Every row gives one point. Two turns around zero, p and q, are shown by what they do to some points. Where does a point land after both, in the order given? Backwards means that the second turn is done in reverse. Each puzzle has new turns, and all numbers are rounded.
In the rows, zero is written as 128.

Turn p:
[114  97 110] => [ 98 108 142]
[188 138 169] => [134 198 107]
[ 91 140 102] => [142  85 140]
[142 137 124] => [137 140 136]
[105 128 135] => [128 108 114]
Turn q:
[103 127 115] => [123 103 140]
[166  73 124] => [165 128  72]
[124 149 155] => [129 151 154]
[118 164 119] => [ 95 131 148]
Where do these land?
p, then q: [150  90  99] => [146 131 178]
q, then p: [127 122 142] => [133 142 127]
p, then q backwards: [125 199 146] => [142  66 164]
p, then q: [135 104 139] => [119 111 147]
q, then p: [103 126 114] => [101 126 117]

Turn p:
[149 144 158 135] => [104 131  97 139]
[111  59  77 133] => [167 121 202 154]
[118 141 125 145] => [116 112 131 116]
[153 152 120 113] => [146 120  95 126]
[108 144 159 114] => [108 155 117 105]
Turn q:
[147 153  91 179] => [159  68 130 148]
[123 124 171 102] => [104 171 119 138]
[168 142  92 161] => [178  90 124 142]
[ 91 135 146 118] => [ 86 133 126 124]
[153 107 126  88] => [152 166 118 104]
[117 129 121 114] => [120 129 123 112]
[ 98 105 149 135] => [ 98 140 158 130]
Where do these land?
q, then p: [128 147 172 137] => [104  94 146 110]
p, then q: [107 157 130 115] => [127 140 105 100]
p, then q: [103  91  71 142] => [136 186 141 171]
p, then q: [168  94 142 111] => [144  86 132 162]
p, then q: [134 151 124 135] => [135 130 137 106]

Turn p:
[101 120 134 104] => [134 105 149 148]
[127 118 144 134] => [138 124 115 137]
[175 135 143 150] => [112 156  85 124]
[196 144 146 111] => [ 77 164  94 149]
[ 94 145 127 140] => [136  97 135 106]
[100 111 137 153] => [165 111 121 121]
[104 124  66 104] => [131 139 196 112]
Turn q:
[146 115 120 104] => [116 128 121 159]
[116 137 127 145] => [138 134 134 109]
[127 138 142  87] => [105 104 151 148]
[145 156 148 175] => [111 140 110  74]
[107 127  72  89] => [145 157 168 177]
[127  95 159 168] => [153 106  85 101]
Where do these land?
p, then q backwards: [162 121 119 145] => [148 132 104 153]
q, then p: [136 114 195 166] => [141 160 189 163]
q, then p: [112 146 101 129] => [105 113 105 130]
q, then p: [106 150 126  85] => [150 103  90 144]
q, then p backwards: [124 109 100 116] => [134  95 135 117]

Turn p:
[170 128 130 120 105 161] => [126 124 144  73 140 130]
[ 95 113 109 111 109 127] => [139 116 138 152 141 163]
[109 131 112 111 137 131] => [127 107 123 146 141 134]
[149 200 161 110 138 116] => [171 107 117 111 119  60]
[163 114 150 110 146 133] => [125 145 100  97 148 117]
[107 124 110 123 172 121] => [104 114 100 162 136 123]
[121 112 137 160 125 115] => [118 157 136 140 108 133]
[137 111 118 160 112 109] => [118 146 134 125  93 149]
[101 120 125 147 109 139] => [124 135 160 147 127 142]
Turn q:
[169 127 132 113 143 136] => [145 140 115 143  91 120]
[147 129 130 146 154 137] => [147 114 120 141 119 105]
[153 147 147 141 124 100] => [160 114 112 110 116 146]
[118 124 138 164 107 147] => [151 122 159 131 156 126]
[113 110  83 103 131 138] => [ 80 141 142 126 116 107]
[ 78 165 143 127 101 135] => [125 151 123 105 188 143]
[119  94 123 101 137 103] => [ 89 115 125 141 109 150]
Where do these land?
q, then p: [134 140 130 103  31 123] => [162 104 152  97 186  68]
q, then p: [105 115 113 124 151 127] => [123 136 126 163 124 140]
q, then p: [114 130 139 136 130 115] => [110 128 122 129 141 133]
p, then q: [166 126 138 140 139 153] => [ 96 141 100 121 134 147]
p, then q backwards: [157  77 123 138 140 119] => [114 146 127  76 116 108]
p, then q backwards: [ 95 140 129 140 151 117] => [131 104 134 123 157 152]
p, then q: [112 126 141 106 141 119] => [134 109 125 121 115 104]
q, then p: [126 149 122 137 121 163] => [140 124 102 125 110 102]
p, then q: [144 148 117 128 147 116] => [106 122 146 115 117 139]

Turn p:
[155 134 135 172  84 123] => [138  71 123 131 101 152]
[160 141 107 110 115 154] => [113 107 165 126 153 139]
[ 93 143 120 130 151 129] => [155 163 128 121 130 128]
[ 95 116 114 142 136 149] => [143 158 129 150 124 150]
[100 125 125 115 157 102] => [134 165 103 113 137 114]
[118 100 130 153 165 119] => [145 144  91 158 137 119]
[195 179 141  76 106 140] => [ 98  77 190  88 148  94]
[148 120 180 117 103 125] => [ 99 101 132 131  91  97]
[ 88  94  99 137 134 110] => [127 166  89 134 131 160]
Turn q:
[106 160 129  99 122  89] => [154 137 140 120  80 102]
[ 99 101 100 134 150 124] => [ 98 125 123  89 115 145]
[153 125 156 100 103 145] => [152 124 110 146 157  96]
[ 91 143 116 154 136  99] => [124 144 137 119  83 157]
[161 144 124 173  73 159] => [128 102 107 201 141 155]
[ 86 106 116 130 159 169] => [ 71 155 110 103 135 130]
[160  92 134 126 122 125] => [145 103 120 116 163 135]
[154 141 102  99 127  93] => [147  90 157 118 110 104]
[143 140 174 137 160 149] => [133 171 150 140 167 128]
Where do these land?
q, then p backwards: [120 105 158 136  85 110] => [110 127 115 176 143 101]
p, then q backwards: [ 98 130  93 165 162  78] => [110  79 184 132  94 117]
p, then q: [151 155 100 175 142 106] => [113  90 148 108 178 124]
q, then p backwards: [169 100 146 103 100 139] => [167 136 117 151 169 109]
q, then p: [128 128 142 141 148 137] => [146 136 143 127 127 113]
q, then p: [163 123 139 118 128 136] => [135 126 106 142 144 105]
q, then p: [ 75 140 101 103 139 173] => [141 167 115  75 102 162]
p, then q: [120 143 146  83 120 145] => [161 162 119 128 108 112]

Turn p:
[109 108 165 107 128 156 151 155] => [135 173 135 119 136  88 129 101]
[127 147 152 143 140  90 112 133] => [118  96 123 116  90 122 135 113]
[203 107  71 172 120 120 129  89] => [116  76 107 179 156 140 105 203]
[160 106 116 108 149 111  51  82] => [128  91 129 173 122 152 207 153]
[107 118 117 105 149 101 130 125] => [132 139 127 153 105 150 131 104]
[ 92 128 117 155 103 137 150 178] => [ 88 165 131  94 128 128  87 123]
[127 152 125 123 168 159 156 150] => [166 156 151 116 106 116 103 144]
[153 166 159 103 102 126 148 139] => [148  98 160 107 149 103 113  99]
[104 126 115 132  96 134 115 119] => [109 135 117 111 151 153 136 124]
[ 99 123 145 131 125 146 139 110] => [142 149 101 111 137 126 134 117]
Turn q:
[ 89  95 107 151  99 144 104 131] => [161 115 143 120 151 100 140 176]
[100 152 168 124 153 147 119  62] => [ 92 137 135  65  82 125 156 134]
[149 115 149 104 120 132 121 153] => [ 97 121 112 154 147 119 124 126]
[139 180 158 124 106  96  84 149] => [ 97 148 159 118 157  90 107  78]
[112 137 117 145 105 165 142  77] => [136 115 169 114  95 139 167 152]
[134 127 126  64 146 130 130 132] => [ 98  84  98 124 127 141 111 112]
[170  96  83 145 143 117 145 150] => [159 137 116 173 132 164  91 144]
[127 116 111 136 164 141 162 153] => [152 134  93 135 138 169 137 131]
[132 135 133 160 116  81 145 143] => [160 162 128 148 122 106 120 100]
Where do these land?
q, then p: [137  91 149 130 176 131 123 140] => [119 147 162 114 117 171 114 149]
p, then q: [139 140 121 157 146 132  97 146] => [133 111 114 149 154 102 147 117]
q, then p: [160 110 156 105 119  85 110 119] => [ 87 109 107 110 113 167 146 117]
q, then p backwards: [121 157 110 105 122 144 149  91] => [124 168 131 119 136  95  96 133]
q, then p: [147 137 130 122 104 157 106 169] => [144 150 101 124  80 113 132 136]
p, then q: [ 93 138 102 104 167 124 156 142] => [ 93 135 188 130 135 130 140 123]
q, then p backwards: [107  88 119 174  94 152 158  94] => [158 129 126 121 194 161  90 115]
q, then p backwards: [118 134 126 113  98 100  97 100] => [156 148 156 137 131 120 141 167]
q, then p backwards: [117 168 159 170 117 174 112 179] => [114 101 130  81  78 181  95 129]
q, then p backwards: [142 116 108 100 137  82 172 101] => [118 140 134 137 173  73 156 116]

Turn p:
[127 143  94 145 139 110 153 135 132] => [146 145 111 154 119 152 145 115 118]
[129 112 125  94 130 131 119 103 148] => [129 134 120 130 116  84 115 138 137]
[150 149 128 124 153 129 145 145 130] => [135 139 125 110  99 143 136 113 112]
[125 145 127 112 131 140 113 126  95] => [113 155 126 103 141 137 118 137 134]
[ 96 100 123 156 158 131 150 117 109] => [133 129 122 140 159 128 141  76 150]
[144 155 140 101 136 120  97  97 151] => [122 133 119 117  86 116 105 158 156]
[113 143 135 119 105 119 137 144 135] => [143 113 112 122 137 137 127 149 113]
[124 113 140 153 105 164 130 111 103] => [133 129 171 122 166 127 134 128 146]
[136  92 139 155  96 111 132 146 122] => [122  95 155 155 151 135 118 122 103]
[135 129 127 122 126 123 104 155 155] => [106 110 119 130 107 123 141 146 112]
Turn q:
[111 117 150  90 130 154 126 116 126] => [ 85 131 139 152 127 145 135 135 145]
[139 150 148 150 128 112 149 125 131] => [129 142 141 110 135 110 117 120  97]
[137  31 123 128 125 130 146 118 127] => [135  75 155 180  84  96 122 127 153]
[136 114 120 152 143 112 142 185 122] => [171 129 126 134  94 132 147 103  99]
[112 148 121 155 121 127 128 125 132] => [131 130 113 102 126 132 106 125 119]
[108 146 114  79 132 116 124 124 123] => [113 166 111 132 133 130 148 133 162]
[140 141 119 150 111 134 124 125 109] => [149 127 132 114 134 136 110 149 120]
[127 147 129 118 121 144 128 129 150] => [113 128 134 106 139 142 137 119 136]
[142 145 122 130 111 121 124 121 134] => [139 132 135 111 148 125 123 130 135]
[128 146 128 114 162 139 129 124 131] => [106 133 113 122 133 128 156 138 117]
[128 123 133 143 124 118  89 115 124] => [137 115 109 144 155 130 106 129 127]
Where do these land?
q, then p: [147 142 152 132 115 125 101 110 133] => [102 131 119 113 116 129 132  98 147]
p, then q: [138 114 180 153 146 120 136 127  87] => [ 75 100 123 161 155 131 123 139 142]
q, then p backwards: [105  95 100 126 115 131  96 116 134] => [ 99 135 147 141 136  95 117 100 145]
q, then p: [150 122 121 119 127 109 148 133 172] => [157 118 118 137 112 111  90 114 137]
p, then q backwards: [122 115 118 124 115 181 136 151 105] => [169 170 143 114 137 123 140 126 143]
q, then p: [121 172  98 132 119 113 153 151 140] => [152 160 115 107 105 116 106 158 114]
q, then p: [125 119 112 111 127 110 142 108 135] => [138 110 107 147 113 131 122 136 124]
p, then q: [134 132 121 118 134 141 103 139 116] => [115 153 118 124 118 141 127 121 134]
q, then p: [122 130 158 120 132 127 126 132 131] => [131 130 126 121 140 140 130 122 153]
q, then p: [115 139 122 146 150 122 139 112 128] => [119 144 106 140 143 133 117 137 115]

Turn p:
[136 129  89 152 137 116 138 124 105] => [135 145 149 159 155 125 117 118 109]
[131 105 100 107 151 170 105 162 104] => [106 167  76 145 136 121 150 107 111]
[139 185 106  74 117 116 121  88 174] => [124 157 169 114  71 143 105 100 186]
[122 108 107 110 109 123 182 111 120] => [ 92 128 146 115 162 157  96 122 127]
[119  92 169 153 152 107  93 134 123] => [180 106  99 110 149 114 156 142 121]
[ 93 123 102 130 116 167 152 158 163] => [ 92 113 115 129  98 159 121 100  84]
[140 145 143 127  94 120 102 105 138] => [142 111 129 134 106 114 106 137 165]
[125 153 166 156 139 105 125  92  91] => [166 134 152 127 138 114 122 189 133]
[167 131 135 115 138 170 119 138 170] => [101 130 118 105  92  85 140  98 129]
[108 109 162 156 126  86 144 167  93] => [141  88 129 142 173 148 166 165 115]
Turn q:
[187 161 157 136 148 128  89 131 155] => [122  78  75 131 116 162  90 126 136]
[171 152  75 156 102 149 153 115  95] => [120 140 156 115 180 163 111 136 188]
[102 151  88  79 107 129 125 130 118] => [145 124 134 123 178 116 172 101 124]
[157 115 126 110 128 115 132 101 162] => [150  98 144 108 113 134 105 105 124]
[139 132  79  88 140 125 102 150 117] => [134 100 138 134 167 163 165 121 106]
[101  74 158 153 145 123 147 139 126] => [121 162 148 137  79 113 122 156 100]
[ 78 130 154 158 136 142 102 112 149] => [ 84 135 102 108  99  87 136 130 118]
[195 138 103 149  89 118 142 135 127] => [147 137 135 120 140 188 101 112 176]
[ 94 112 170 151 113 124 141 134 150] => [130 164 110 120  83  98 124 129 122]
[ 82 146 109 104 152 108 144 134 112] => [139 117 142 145 139  95 181 142 129]
[105  87 161 127 143 113 125 127  66] => [106 154 156 193 116 108 123 136  99]
[127 137 156 124 133 162 134 129 159] => [138 126  96 102 126 109 105 143 114]
Where do these land?
p, then q: [ 85 174  93 103 118 163 134 109  79] => [ 88 154  59 112 163 134 155 141 153]
q, then p: [149 164 130 139 136 114 142 117 172] => [114 114 111 114 131 125 116  75 151]
q, then p backwards: [156 135 151 132 166 107 124 136  94] => [113 152 121 149  80 123 120 143 104]
q, then p: [121 135 113 129 108 116  92  97 119] => [152 135 131  95 127 149  99 137 118]
p, then q backwards: [133 131 142 128 149 100 134 101 102] => [129 130 106 124 124 148 171 135 117]
p, then q: [190 111 172 138 146 163  89 172 135] => [176 129 191 137  94 130 173 111 165]
p, then q: [145  99 135 109 171 112 112 140 150] => [167  94 159 124 139 109 114 127 142]
p, then q: [ 96 169  84 127 117  98 153 145 123] => [ 94 162  95 116 131 106  85 154 133]
p, then q: [166 118 102 125 113 184 172 138 146] => [ 93 134 142 152 119  72 171  98 123]
p, then q: [ 71 121 145 112 103 110 120 130 137] => [126 146 131  90 160 153 111 137  95]
p, then q: [120  79 128 121  69 133 133 101 138] => [ 89 103 145 104 128 145 145 109  74]
p, then q: [104 100 141 173 138 135 131 150 144] => [124 143 175 160 147 145 116 136 117]

Turn p:
[118 149 131 120 106 126 108 162 104 141 125] => [132 150 117 107 119 142 113 160 122 131 100]
[151 107 133 147 130  91 159 116 131 121 126] => [135 111 162 128 125 114 137  92 102 139 128]
[147 109 154 140 119 130 154 130 181  93 129] => [137 113 131 121 136 138 125  56 151 136 132]
[139 139 122  98 137 138  92 149 109 147 105] => [112 139  98 138 125 137 109 167 118 157 121]
[131  88 140 171 138 110 116 151 169 130 152] => [162 136 111 131 125 156 142  75  95 113 146]
[130 146 164 114 152 126 140  65 127 130 109] => [110 108 129 123 120  62 116 125 145 137 162]
[111 104 125 104 139 146 142 167 128 131 175] => [116 142 129 111 112 183 166 132 140 125 146]
[ 84 162 105 122 144 129 103 151 115 123  99] => [125 174 123 126 166 129 105 171 129 125 131]
[147 179 152 116 171 148  94 135  99  79 168] => [133  88 125  93 131 161  74 171 145 126 182]
[147 105  61 142 106 134 146  73 156 148  95] => [120 115 144 215 143  93 151 109 133 115  94]
[131 107 127 128  74  93 165  90 162 162 156] => [120 133 157 145  70 102 153  76 129  96  96]
[140 113 150 118 123 101 127  60 116  86 107] => [ 86  80 141 117 144  77 107 102 114 118 133]
[114 151 108 136 124 125 130 187 100 162 104] => [156 175 132 123 134 143 133 173 114 157  98]
[100 133 122 138 128 197 112 157  93 139 140] => [148 129  90 112 145 155 160 185 155 117 122]
Turn q:
[115 159 131 140 141 126  67 110 142 137 106] => [ 99 148 173 119 141 112 138 162 132 112  97]
[166 123 150  93 129  98 157 128 109  98 134] => [121 155  91 157 136 115 114  95 142 134 166]
[147 138 124 147  94 108 116 144 161 163 146] => [131  99 141 115 146 103  84 112 115 119  98]
[134 120 115  78 152 174 169 148 135 107  86] => [102 123  61 141 115 136 185 131 106 150 134]
[102 149 131 167  78 109 112  95 140 132 130] => [118 105 168 102 150 147  96 134 172 119 110]
[111 163  92 152 118 107  95 113 146 123 166] => [131 125 170  98 132 105  91 160 146 158 117]
[129 100 120  88 124 130 143 163  84 125 117] => [141 147  93 174 111 157 130 113 109 147 123]
[152 140  89 194 121 129 101 125 124 131 118] => [142 134 179  84 145 122 138 102 126 153  96]
[146  91 139  70 139 155 138  99 117 122 140] => [132 152  80 139 149 149 133 149 100 118 172]
[ 87  71 185 149 157 127 145 161 136  93 133] => [114 108 148 149  57 153 140 106 115  93 183]
[136 138 155  98 144 172 171 149 101 139 136] => [158 105  88 174 134 122 168 131 122 125 148]
[111 144 106 157 140  99 123 100 141 167 124] => [146 136 141  85 119 112 116 143 153 106  93]
Where do these land?
q, then p: [103 141 106 110 114 124  97 123 132 113 145] => [145 162  94 116 120 142 126 141 120 137 124]
p, then q backwards: [100 131 136 178 137 135 125 128 150 177 102] => [166 137 123 110 177 124 145 128  90 157 141]
p, then q: [150 114 145 164 107  94 113 129 128 131 128] => [133 174 125 133 158 155 131 112 134 130 127]
q, then p: [153  91  96 121 205 161 124 138 116 100  89] => [130 131 201 109  96 105 146 177 168 135  95]
p, then q: [115  84 163 142 141 135 122 136 154 131  92] => [163 159  97  92 130 115 127 151 152 138 120]
q, then p: [120 141 101 105 187 103 189 101 111  84 120] => [134 166 176 176  77 150 114 115 165 104  99]
q, then p: [132 113 183 165 100 152 128 156 144 125 170] => [121  72 106  95 124 133 159 103  94 104 153]
p, then q: [148 146  97  80 125  94 132 114 143 127 158] => [113  90 180 144 137 160 120 140 140 109 132]
p, then q: [106 155 151 122 129 121 109 113 112 169 130] => [117 128 129 152 126 117  88 116 139 163 105]
q, then p: [171 133 123 112  99 175 105 127 143  85 123] => [132 150 132 119 120 115 178 169 115 125 180]
q, then p: [111 107 127 118 100 138 149 101  91 156 172] => [147  86  99 161 127 176 119 133 132 147 136]
p, then q backwards: [125 182 108 118  92 105 144 170 111 138 108] => [103 141  80 135 123  95  75 120 105 147 129]
